Each row is a point. Any point is a mix of the corners, with weights that add up to 1. It lies inside the corners' shape when no weight is negative. Say inside or outside, and name the corners with a negative weight.
In the rows, zero is written as 128.

Corners:
(1): [132  89  91]
(2): [161 106 147]
(3): [ 89 194 125]
(4): [210 213 130]
Points:
[147 179 130] => inside
[144 113 100] => inside
[183 201 136] => outside (1)
[180 200 128] => inside
[170 161 144] => outside (1)
[166 128 152] => outside (1)

Corners:
(1): [141  98 144 112 191 208]
(2): [ 76 116   8  93 149  66]
(3): [124 168  65  93 179  68]
(4): [103  72  50  61 202  91]
(5): [184 138 142  81  73 130]
(6): [104 135 216  90  75 132]
(7): [155 108 217 164  64 138]
Points:
[126  99 115  96 160 131] => inside
[117 127 187 102  93 129] => inside
[148 147  89 107 143 114] => outside (4, 6)
[ 95 139  73  83 164  84] => outside (5, 7)
[138 106 158 127 110 123] => inside
[120  99 110  85 117 103] => outside (1, 3)

Corners:
(1): [120 134 184  92 107  52 103 126  52 111 123]
(2): [109 116 137  91 155 204 197 129 113 166  99]
(3): [216  61 162 137 122 106 101 195 154  82  97]
(4): [ 69 120 128 144 135 144 132 136 154 129 151]
(5): [170 138 116 186  90 200 151 153 112 114  78]
(6): [ 76 157 240   7  89 101 119 132  67 141 155]
(7): [158 158 165  83 155  91  29 115 150 182 121]
(8): [116 125 153 145 105 145 154  84 143 132  94]
(9): [159 182 180 141 202 106  43 111 127 136 138]
(10): [133 112 146 153 114 160 126  94  90 130 119]
(11): [ 35 107 181  44 171 217 142 134 182  57 118]
(12): [144  92 121  44 112  79 147  47 138 125 149]
Points:
[117 131 144 108 135 126 117 105 124 137 124] => outside (3, 6)
[116 103 173  90 135 147 144 129 135 111 124] => outside (1, 5, 7)
[162 144 171 133 130  95  77 154 113 145 113] => outside (10, 11, 12)
[129 114 157  88 114 165 143 143 112 110 100] => outside (4, 8, 9)
[136 110 134 123 132 142 127 111 145 123 120] => outside (1, 6)
[123 118 142 129 142 161 142 124 128 110 111] => outside (6, 7)
[131 133 161 119 131 125 105 109 119 135 118] => inside
[138 130 163 107 122 140 124 127 112 125 111] => outside (4)
[128 134 191  58 143 101  93 115 130 131 125] => outside (4, 5, 10)

Corners:
(1): [122 127  81  67 146 166 104 181 109 135 115 146 131 157 172  68 153 125]
(2): [115 117  92 110 110  87 148  84 166 101 114 136 107 147 172  78 151  63]
(3): [123 192 126 128 162 180 154 133 113 121 152 120 135 127 106  91  89 153]
(4): [ 47 137  75  99 130 158  85 172 136 145 155  78  93 114 194  65 141 105]
(5): [152  77 132 127 111 137 120 101 195 167 161 169 159 116  52 132 179 102]
(6): [ 67 157 123  79 136  80 134 145 150 139 121 110   7 151 182 111 162  97]
(7): [215 135 181 169 218 110 130 152 127 137  58 141 118 107 101 175  63  98]
(8): [141 129 132 173 238 151 189 142 133 106 154 160 121  95 107 170 112 161]
(9): [110  46 151 147  80 129 101  68 141 162  78 178  74  98 135  78 161  79]
(10): [186 147 142 160 156 156 188 167  74 128 110 116 129 115  73 137  81 142]
(11): [122  93 136 130  65  90 120  82 140 149 100 178  68  94 125 121 116 113]
(12): [174 110 164 147  91 134 120  55 126 198 174 172 161 161  64 145 183 138]
(13): [113 168  82 148 183 146 143 148 137 130 158 100 144 192 101  82 106 171]
(14): [197  95  94  96 172 128 193 118 110 108  75 100  94 103 111 150  96 178]
(15): [111  97  96  89 102 134 100  93 114 126  96 159  72 153 114 172 152  75]
(16): [ 48 104 132  99 121  87 127 178 139 142 137 105 118 183 129  91 142 129]
(17): [ 79 184 119 108  91 164  88 162 141 128 173  70  95 205 197  71 108 136]
(18): [172 105 126 129 115 139 176  70 214 157  92 191 154 139 104 141 117  98]
(19): [125 170 155 166 161 117 166 204 110  75 106 109 161 130 145 151 130 177]
Points:
[137 131 128 135 140 141 142 135 136 131 129 135 140 131 118 109 125 135] => outside (6, 15)
[133 140 128 129 145 144 139 129 136 134 129 134 123 132 115 115 118 128] => inside
[121 131 113 112 138 135 131 150 131 128 111 110 106 144 138 104 120 119] => outside (8, 11, 12)
[139 129 135 133 164 131 146 151 121 132 106 126 118 119 138 117 125 122] => outside (5, 11, 13, 15, 17)
[106 118 102 110 132 123 139 120 150 126 122 141 102 135 134 107 145 115] => outside (7, 10, 12, 17)
[126 112 124 113 152 111 139 152 130 122 109 132 102 107 124 132 128 112] => outside (9, 12, 13, 17, 18)
[129 134 118 120 143 131 140 131 135 131 124 132 112 143 123 130 128 128] => outside (9)
[133 124 133 131 144 130 135 129 131 136 113 134 108 130 123 120 121 122] => inside
[107 127 123 121 123 127 120 143 145 135 116 133 112 136 139 103 129 106] => outside (8, 12, 14)
